Every row gives one point. The points of each table are mixes of a few directions, plus a little noise. Count the directions of each table, and those that both share. Where both have some left over, give the other angles between the two spaces (their principal angles), to ten degrees, smallest first.
In the rows, 100 means zero.

First (7 x 3):
70  61  116
106  89  115
68  90  89
37  92  68
153  125  110
127  132  87
137  110  115
Second (7 x 3):
82  117  73
91  109  86
107  93  111
75  125  60
131  70  148
78  121  66
135  65  155
Directions: first 2, second 1, shared 1

First (9 x 6):
57  187  132  24  65  99
125  49  81  144  119  101
92  117  106  85  94  99
100  102  100  99  100  102
87  128  111  74  89  100
87  126  110  77  91  99
134  32  74  159  126  102
99  100  100  99  99  99
120  58  84  138  116  102
Second (6 x 6):
108  38  133  77  117  116
92  164  66  123  82  83
108  36  134  77  118  117
90  177  59  128  79  80
101  91  104  97  102  102
101  95  103  98  102  101
Directions: first 1, second 1, shared 0; angles 70

First (8 x 8):
119  95  92  93  91  107  96  124
79  114  125  80  90  105  101  68
104  102  113  83  86  149  118  88
118  126  71  42  78  74  66  79
80  115  137  72  81  123  108  69
122  110  50  78  103  103  90  72
86  74  90  176  144  51  103  133
91  63  121  176  126  88  118  166
Second (7 x 8):
80  73  145  155  113  124  132  136
104  79  93  144  119  67  96  149
107  122  84  56  85  105  88  62
98  121  101  55  82  126  100  54
114  97  72  107  108  62  81  121
107  85  88  132  115  66  92  139
90  125  118  50  77  150  111  39
Directions: first 4, second 2, shared 2

First (8 x 9):
147  65  144  75  95  70  101  63  83
90  97  80  85  132  115  80  98  87
101  111  61  107  130  105  78  63  79
70  120  82  113  95  118  104  133  115
107  72  186  52  6  53  113  102  56
92  122  89  126  75  94  110  98  105
88  115  67  126  137  128  105  127  140
106  99  91  115  130  115  109  117  136
Second (10 x 9):
182  37  159  114  136  98  5  161  93
82  110  87  103  95  105  129  86  100
150  38  140  149  117  104  87  142  104
74  115  88  95  60  68  121  99  132
83  126  96  96  60  78  132  83  119
101  89  99  106  110  106  98  106  97
95  144  104  92  72  101  141  57  89
72  132  72  74  110  115  106  72  83
71  101  65  81  134  119  83  100  88
91  109  90  90  106  106  99  92  94
Directions: first 4, second 4, shared 1; angles 50, 50, 70

First (10 x 12):
60  113  142  64  143  126  57  89  85  95  87  113
102  77  86  80  128  117  92  103  99  126  124  107
89  88  102  102  96  122  82  84  98  65  96  108
87  78  65  116  94  105  101  92  117  176  149  86
146  140  96  149  48  54  135  107  103  69  64  94
61  88  131  73  99  113  99  105  97  41  81  90
127  142  100  150  48  57  127  101  105  89  72  90
136  119  108  113  86  90  106  100  89  37  63  116
73  61  90  57  160  144  64  93  97  155  145  113
119  95  81  96  98  73  138  128  110  147  120  83
Second (11 x 12):
85  94  67  56  117  160  66  114  93  23  155  99
109  103  71  73  118  110  103  131  99  111  144  91
84  116  86  132  76  125  69  113  86  45  91  106
79  77  91  94  108  126  87  125  89  75  102  103
109  109  82  102  104  93  107  128  96  125  115  95
89  91  88  95  104  119  89  118  92  79  110  100
98  132  115  195  48  65  96  107  88  114  27  109
80  81  143  142  77  87  98  68  98  89  29  114
122  101  98  57  123  87  122  86  115  136  135  91
129  105  115  53  119  80  125  49  124  130  128  92
119  89  142  101  104  47  140  61  118  173  64  99
Directions: first 5, second 4, shared 2; angles 70, 80

First (9 x 14):
47  152  109  98  145  96  88  77  59  128  110  95  56  118
107  46  124  99  92  118  101  108  126  96  94  109  103  89
105  111  78  101  82  93  115  124  99  81  104  88  125  83
187  77  80  93  52  103  87  53  120  106  77  127  124  124
123  98  73  77  77  112  104  111  75  89  131  84  122  45
130  73  88  79  83  106  101  63  159  97  95  131  142  109
87  126  125  138  138  74  92  147  63  102  97  72  51  114
90  137  108  113  146  74  88  107  91  106  114  91  75  114
25  83  117  101  88  124  124  107  111  98  77  102  105  106
Second (9 x 14):
110  106  130  91  93  134  110  114  103  124  120  126  113  116
92  94  75  108  106  71  93  89  97  79  83  79  91  87
96  98  90  103  103  89  96  95  98  92  94  93  96  96
85  90  54  113  111  49  85  80  95  64  70  61  82  75
110  107  128  92  93  132  110  113  104  122  120  124  111  116
72  82  14  126  119  5  72  61  90  33  43  28  68  55
109  106  128  91  92  132  109  112  104  122  119  124  110  114
117  112  153  85  87  159  116  124  106  142  135  145  122  128
108  106  124  92  95  128  109  112  103  119  116  122  108  113
Directions: first 6, second 1, shared 0; angles 70

First (9 x 20):
66  155  99  111  54  49  133  133  55  112  123  93  72  90  65  19  100  57  156  71
74  111  111  90  62  93  134  106  72  108  126  112  78  125  120  68  98  102  132  89
129  73  93  104  143  125  64  83  137  90  74  95  126  86  98  153  102  115  56  119
29  129  64  118  39  173  105  97  119  63  114  127  41  94  101  102  97  141  85  133
81  102  98  97  79  117  111  97  97  95  110  112  84  111  115  99  99  115  104  105
135  39  119  74  134  136  90  67  124  103  91  112  128  133  158  165  99  142  67  115
96  117  101  104  93  75  108  112  84  107  105  93  96  94  84  73  100  80  119  88
124  77  115  88  120  90  99  93  100  111  97  97  120  113  118  114  100  101  98  94
165  98  100  115  175  41  56  112  115  113  60  59  157  52  41  108  105  49  82  86
Second (8 x 20):
73  124  53  134  98  155  59  98  146  61  78  101  80  54  58  129  102  117  52  136
52  119  60  122  69  172  82  92  135  61  97  118  61  80  90  124  99  137  64  138
124  70  158  55  92  42  157  101  41  146  133  105  117  165  161  64  97  87  161  58
73  91  115  80  61  118  136  92  80  104  128  123  76  142  148  90  97  125  122  98
103  112  77  121  117  110  69  103  125  85  79  90  104  65  63  114  102  94  73  113
138  91  120  92  131  49  100  107  84  123  94  82  131  100  92  88  102  69  116  77
133  105  94  114  141  70  70  108  112  103  75  75  129  66  58  104  103  70  87  95
103  88  122  81  90  84  126  99  76  116  116  106  101  129  129  86  98  100  125  86
Directions: first 3, second 2, shared 2

First (8 x 24):
116  111  78  98  94  106  64  169  33  119  122  138  115  160  113  99  88  89  136  94  145  79  66  64
83  79  124  86  105  85  135  14  174  83  54  53  95  26  94  117  107  117  57  113  68  125  142  135
105  124  92  135  97  123  94  158  67  99  159  130  78  143  86  63  109  84  120  85  79  84  73  94
105  126  93  141  94  125  96  162  67  97  166  132  75  144  82  58  110  81  121  84  73  84  71  96
94  108  108  124  100  111  117  97  118  89  125  98  77  91  83  76  112  96  91  94  60  102  102  117
100  98  101  99  100  99  101  96  103  100  95  99  101  97  101  103  100  102  100  101  102  101  102  100
106  84  90  60  101  78  76  90  84  117  51  95  136  102  128  142  79  110  106  113  162  101  104  78
88  70  114  59  106  72  116  15  156  96  26  56  121  33  114  144  93  121  67  119  113  122  140  116
Second (11 x 24):
100  86  114  59  65  62  49  81  109  128  103  115  98  93  90  101  91  65  98  67  94  79  87  111
90  88  26  116  113  127  62  112  184  59  84  127  141  76  85  77  60  65  55  156  162  82  127  140
42  128  52  135  40  157  116  106  180  77  176  119  110  48  68  26  88  50  44  107  96  110  136  135
95  130  123  125  86  78  79  83  129  107  138  105  67  92  73  55  112  101  114  53  42  88  87  137
91  108  88  119  104  125  126  112  104  86  109  97  103  95  100  92  103  104  90  117  101  112  111  97
119  97  112  124  141  113  133  112  75  84  88  86  85  119  107  115  117  128  113  118  81  108  95  90
113  101  128  90  106  70  90  88  77  118  92  95  87  113  105  111  108  117  126  74  82  95  81  96
131  47  110  47  120  81  86  103  55  110  46  100  113  122  120  164  92  85  99  122  130  90  89  67
84  152  98  108  93  85  106  91  75  123  84  80  129  104  135  102  95  168  146  80  145  126  105  78
145  67  117  100  160  75  82  101  89  85  57  101  81  129  97  131  106  109  114  116  81  76  77  109
84  98  133  78  69  127  176  111  21  124  120  76  92  108  126  132  127  109  102  93  84  139  105  37
Directions: first 2, second 5, shared 1; angles 80

First (10 x 32):
90  76  115  142  109  132  90  110  114  45  117  134  92  114  62  83  92  117  139  111  57  85  92  72  64  65  91  97  34  65  61  79
122  50  114  81  73  145  77  57  94  39  83  75  113  62  34  80  134  98  112  95  54  95  124  103  88  98  85  94  131  86  101  106
132  99  91  51  66  75  87  69  86  148  45  11  106  91  106  132  141  130  96  113  121  103  102  174  115  141  98  121  195  98  134  127
111  100  100  78  112  68  89  113  73  96  86  81  102  72  95  52  98  50  74  79  79  133  139  103  99  100  110  89  133  149  111  105
85  138  89  124  121  62  113  128  117  170  111  107  91  158  159  144  73  134  109  126  156  94  61  109  105  101  112  122  69  87  102  98
107  78  116  135  130  74  64  126  103  94  98  85  95  141  73  75  84  113  142  132  71  110  101  97  49  60  109  120  60  86  81  87
72  103  101  120  91  160  131  96  114  43  135  174  94  78  93  101  94  95  97  75  83  75  89  56  112  95  83  72  47  81  72  84
109  81  105  89  98  106  88  88  93  82  94  87  108  84  75  83  108  85  97  97  84  108  117  98  96  96  100  98  119  110  106  104
77  162  78  106  94  78  143  129  108  159  97  115  78  125  176  151  91  138  95  100  147  81  55  131  126  134  96  102  86  84  88  97
91  112  90  73  110  101  119  81  98  120  132  128  122  75  128  99  83  42  39  74  149  117  119  55  148  111  113  89  129  153  143  114
Second (10 x 32):
73  97  79  75  109  131  167  92  132  99  128  127  62  121  80  114  104  105  87  99  108  39  83  80  118  86  67  82  66  74  102  84
108  62  117  105  130  104  62  90  102  107  103  84  129  118  94  101  109  93  116  137  136  95  131  54  97  67  107  123  99  105  118  87
82  120  126  126  78  54  67  124  49  69  66  97  84  51  95  9  98  86  113  41  10  145  106  162  40  108  93  100  105  105  77  95
118  90  100  92  136  77  76  113  96  136  94  69  123  122  122  117  101  86  101  140  155  110  130  72  113  86  119  117  115  129  116  94
105  112  81  84  110  110  127  95  124  118  110  108  84  153  87  137  114  139  109  139  138  42  61  103  112  85  95  106  77  95  103  93
106  70  90  82  72  164  128  56  145  87  118  126  96  120  74  148  115  139  101  120  109  43  76  82  132  97  90  91  99  56  110  109
73  146  99  106  67  60  127  134  64  80  77  108  57  40  113  33  85  74  80  16  8  142  95  171  71  138  84  70  108  104  71  107
124  78  97  75  94  103  93  92  109  126  80  78  109  107  116  122  113  107  93  125  118  92  125  95  129  104  114  99  141  99  117  109
127  104  97  117  108  116  76  84  116  106  118  101  137  132  101  161  97  124  114  143  159  102  74  78  113  99  126  120  92  112  104  112
86  119  118  138  97  76  77  120  64  73  105  102  117  34  118  60  68  47  87  39  61  189  121  103  74  129  106  93  101  122  82  110
Directions: first 5, second 6, shared 1; angles 30, 30, 30, 40

First (10 x 32):
89  92  82  126  101  89  87  104  95  108  94  67  100  112  134  91  96  95  93  107  106  88  107  103  112  117  116  85  109  106  94  89
91  94  87  120  101  92  90  102  97  106  95  73  100  109  127  92  96  97  94  105  105  90  105  103  109  113  112  89  106  104  96  92
108  105  112  82  99  108  109  97  103  94  104  126  99  91  75  106  103  103  106  95  96  109  95  98  92  87  88  110  94  96  105  108
97  97  93  109  100  96  95  101  99  103  98  88  100  105  112  96  98  99  98  102  102  95  103  101  104  105  106  95  103  102  98  97
125  117  140  43  99  124  128  94  109  82  114  177  101  72  24  118  110  111  116  84  87  127  87  92  75  63  65  132  81  86  112  124
70  78  52  170  103  70  65  108  89  121  84  5  101  135  195  78  89  87  81  119  116  67  117  109  131  146  143  61  123  117  85  69
86  90  77  133  100  86  83  103  94  110  93  55  100  117  145  89  93  94  91  109  107  84  108  105  115  121  121  80  110  108  93  85
112  108  118  74  99  111  113  97  104  91  106  135  100  87  65  109  104  105  107  93  94  112  93  97  89  83  84  115  91  94  106  111
103  103  106  92  100  103  104  99  101  98  102  111  100  96  88  103  102  102  103  97  98  104  98  99  96  94  94  105  97  98  102  104
120  114  133  52  99  120  124  95  107  85  111  165  100  77  35  115  108  110  113  86  89  122  89  95  79  69  70  127  85  89  109  121
Second (9 x 32):
89  79  99  118  90  91  86  109  106  128  86  83  106  116  95  90  99  68  101  92  79  96  104  78  97  119  131  83  123  101  124  108
107  97  144  94  92  92  114  121  98  83  114  117  90  110  77  107  90  89  102  69  91  97  71  78  95  103  104  93  75  105  124  122
57  116  53  112  106  74  109  96  88  116  109  69  128  98  144  95  102  128  117  142  115  99  127  119  105  98  89  105  118  107  81  64
89  101  54  109  106  105  85  81  102  122  84  79  112  92  124  92  110  108  99  132  106  102  132  120  105  100  101  104  129  95  79  78
65  104  105  110  93  64  118  122  89  106  117  84  116  116  113  98  91  100  118  100  97  95  94  84  98  109  106  91  99  112  118  95
146  93  100  87  107  144  79  75  115  91  79  123  78  82  79  102  110  96  78  95  102  107  104  117  102  90  95  110  99  85  81  112
105  126  120  79  107  95  128  105  89  61  129  122  95  90  102  114  95  136  106  97  122  102  80  113  100  80  65  116  60  105  86  97
160  72  159  88  91  139  81  103  120  86  81  138  63  104  38  104  99  54  75  44  74  101  68  73  93  107  121  91  83  89  127  151
83  111  66  103  107  94  100  89  96  107  101  85  113  92  127  97  105  121  106  130  113  102  121  120  105  94  88  108  112  100  80  76
Directions: first 1, second 3, shared 0; angles 40
